Each row of a before or after table is a point. One or more steps were done to the points. Then noise was added and the rows were shuffled. The steps act on how far a point lies along the listed directions, d1 being the first. What was done? A step turns or swaps two directions, mirrors them in a line or flattens them onto one, adds a multiple of one to another, or multiplies one. Angles are multiples of 10 degrees, from the lower direction toward the higher: turns from -170 to 170, lines from 10 to 170 but not 90. Use the fewest steps. Two steps may share a direction if one is a turn and the other turns, adds or multiplies; they go together, in the order done. Otherwise the lowest direction goes first.

Directions:
(1): .28; -.48
(2): -.48; -.28
Before (10 x 2):
-.46; -.09
-.49; -.43
.41; .26
.79; -.50
.52; -.38
-.15; .29
.31; -.40
-.21; -.16
-.03; .48
-.44; .17
After (10 x 2):
-.44; .27
.45; .00
.42; .26
-.32; -.37
-.63; .21
.23; -.22
.17; -.42
.16; .19
.31; .57
-.91; .20
Steps: turn d1 and d2 by 160 degrees

Directions:
(1): -.24; -.63; -.13; .38
(2): .44; -.44; .33; -.33
Before (13 x 4):
-.43; .08; -.27; .07
-.85; -.36; -.74; .94
.03; -.03; -.09; -.06
-.39; -.27; -.23; .66
-.09; .17; -.25; .14
-.08; .00; -.15; .26
.06; .23; -.11; .06
-.59; -.22; -.42; .77
-.34; .04; -.15; .29
.29; .09; .02; -.23
-.20; -.06; -.10; .26
-.02; .29; .18; -.09
-.04; -.26; .15; -.01
After (13 x 4):
.01; .15; -.10; .15
-.13; .10; .11; .07
-.10; .25; -.05; .24
-.35; .52; -.44; .23
-.09; .14; -.03; .09
.02; .14; -.13; .13
.03; -.16; .19; -.10
.16; -.13; -.06; -.07
-.24; .41; -.20; .27
-.22; .25; -.07; .12
-.33; .23; -.22; -.05
-.07; .21; -.23; .11
.02; -.04; -.10; -.07
Steps: flatten d1 and d2 onto the line at 80 degrees

Directions:
(1): -.02; .57; .18; -.28; .22; -.90; .02; .07; -.27
(2): .79; -.43; .16; -.07; .31; -.10; .41; -.42; -.28
(3): -.06; -.01; -.61; .63; -.28; -.45; -.02; -.57; .02
Before (13 x 9):
-.19; -.05; .05; -.13; -.15; .25; -.08; .29; .13
-.09; -.09; -.06; .07; -.03; .14; -.04; .02; .02
.10; -.12; .03; .04; .19; .11; .09; -.10; -.03
.16; -.07; -.07; .17; -.04; -.31; .15; -.18; -.07
-.07; .05; .20; -.15; .11; .22; -.03; .26; -.03
.05; -.02; -.08; .08; .09; -.24; -.06; -.12; -.09
-.10; .14; .11; -.23; .11; .04; -.02; .25; .04
-.25; .14; -.07; -.07; -.22; .27; -.09; .17; .10
-.11; .01; -.19; .20; -.09; .01; -.05; -.05; .09
-.16; .28; -.07; .03; .02; -.47; -.08; -.05; .09
.16; -.32; .11; -.08; .09; .42; -.04; .12; .04
.13; -.13; -.09; .13; .04; -.13; .13; -.13; -.08
.22; -.25; .18; -.17; .09; .26; .03; -.07; .03
After (13 x 9):
.02; -.28; -.12; .16; -.05; .33; .01; -.06; .04
.20; .41; .25; -.30; .38; -.95; .13; -.08; -.22
-.21; -.43; -.31; .34; -.27; .79; -.25; .07; .32
.08; .11; .33; -.27; .14; -.19; .11; .26; -.09
-.20; .07; -.23; .28; -.13; -.03; -.08; -.08; .03
-.01; -.31; -.33; .30; -.30; .21; .02; -.20; .15
.23; -.25; .00; .07; .06; .22; .12; -.08; .02
-.27; -.16; -.10; .08; -.22; .53; -.23; .05; .31
.13; -.22; -.31; .25; -.25; .24; .12; -.30; .03
-.02; -.03; .16; -.15; .10; .10; .05; .22; -.03
-.17; -.05; .00; .04; .07; .32; -.05; .09; .12
-.12; .23; -.21; .09; -.02; -.38; -.02; -.10; .00
.04; .12; .17; -.24; .24; -.28; -.05; .12; -.17
Steps: multiply d1 by 2.5; turn d2 and d3 by -130 degrees

Directions:
(1): -.49; .16; .27; .14; .13; -.14; .15; -.25; .23; -.01; -.50; -.22; -.41; .94
(2): -.28; -.61; -.17; .29; -.24; -.13; .17; -.59; -.15; -.03; -.25; .66; .58; .11
(3): -.07; .30; -.75; -.22; -.41; -.17; -.76; .01; .33; .10; -.54; -.03; .09; -.02
Before (13 x 14):
.23; .15; -.32; -.19; .05; .06; -.18; .27; -.05; .04; .15; -.05; -.05; -.32
.19; .04; .04; -.09; .01; .06; -.17; .24; .04; .08; .12; -.10; -.02; -.19
-.09; .19; -.10; -.10; .00; -.04; -.18; .12; .02; .01; -.06; -.14; -.19; -.05
.25; .19; -.15; -.10; -.07; .09; -.14; .32; -.02; -.15; .09; -.11; -.02; -.34
.22; -.22; -.10; -.02; -.16; .06; -.02; -.03; -.06; -.03; .12; .22; .20; -.23
.12; .13; -.20; -.14; .01; .07; -.14; .28; -.04; .09; -.02; -.12; -.04; -.15
.22; .15; -.07; -.14; -.06; .12; -.22; .21; .05; .11; .22; -.12; -.02; -.36
-.03; -.14; -.11; .03; -.04; -.08; .02; -.23; .06; -.09; -.15; .21; .25; .19
.28; .10; -.13; -.05; .05; .05; -.25; .21; .05; .10; -.05; -.08; -.06; -.22
.11; -.09; .74; .13; .33; .15; .58; .25; -.16; -.06; .57; -.20; -.34; -.01
-.07; .25; .23; -.05; .12; -.06; -.19; .18; .18; -.08; -.24; -.34; -.39; .51
-.22; .01; -.07; .11; -.09; -.07; -.06; -.02; .14; .08; -.27; -.01; -.15; .24
.18; -.21; -.02; .10; -.03; .08; .22; .13; -.17; -.07; .21; .20; .22; -.18
After (13 x 14):
.02; -.14; -.27; .05; -.21; -.01; -.16; .05; .02; .09; -.04; .19; .14; -.28
-.21; -.29; .09; .27; -.02; -.03; .36; -.20; -.07; -.08; -.17; .26; .15; .43
-.12; -.58; -.24; .20; -.21; -.12; .13; -.55; -.09; -.11; -.21; .69; .70; .09
.27; .35; .27; -.18; .43; .18; .20; .50; -.09; -.01; .43; -.44; -.53; -.08
.25; .42; .47; -.15; .31; .23; .09; .44; .06; .08; .44; -.57; -.54; -.09
.29; .44; .38; -.11; .30; .20; .15; .56; -.02; -.19; .32; -.54; -.53; -.10
.22; .29; .37; -.13; .24; .12; -.02; .45; .08; .06; .25; -.45; -.40; -.01
.50; .70; -.12; -.44; .05; .08; -.70; .83; .23; -.01; .14; -.68; -.49; -.30
.24; .31; .18; -.17; .29; .17; .09; .53; -.09; .06; .26; -.43; -.35; -.13
.39; .25; .30; -.07; .35; .16; .01; .44; .00; .07; .24; -.39; -.41; -.16
.16; .35; .05; -.20; .16; .08; -.15; .42; -.02; .00; .26; -.36; -.35; -.31
-.08; -.46; .18; .21; -.06; .00; .34; -.35; -.11; -.08; -.03; .38; .20; .23
-.16; .82; .20; -.22; .12; -.07; -.31; .49; .50; .07; -.27; -.86; -.95; .59
Steps: turn d1 and d3 by 110 degrees; multiply d2 by 3
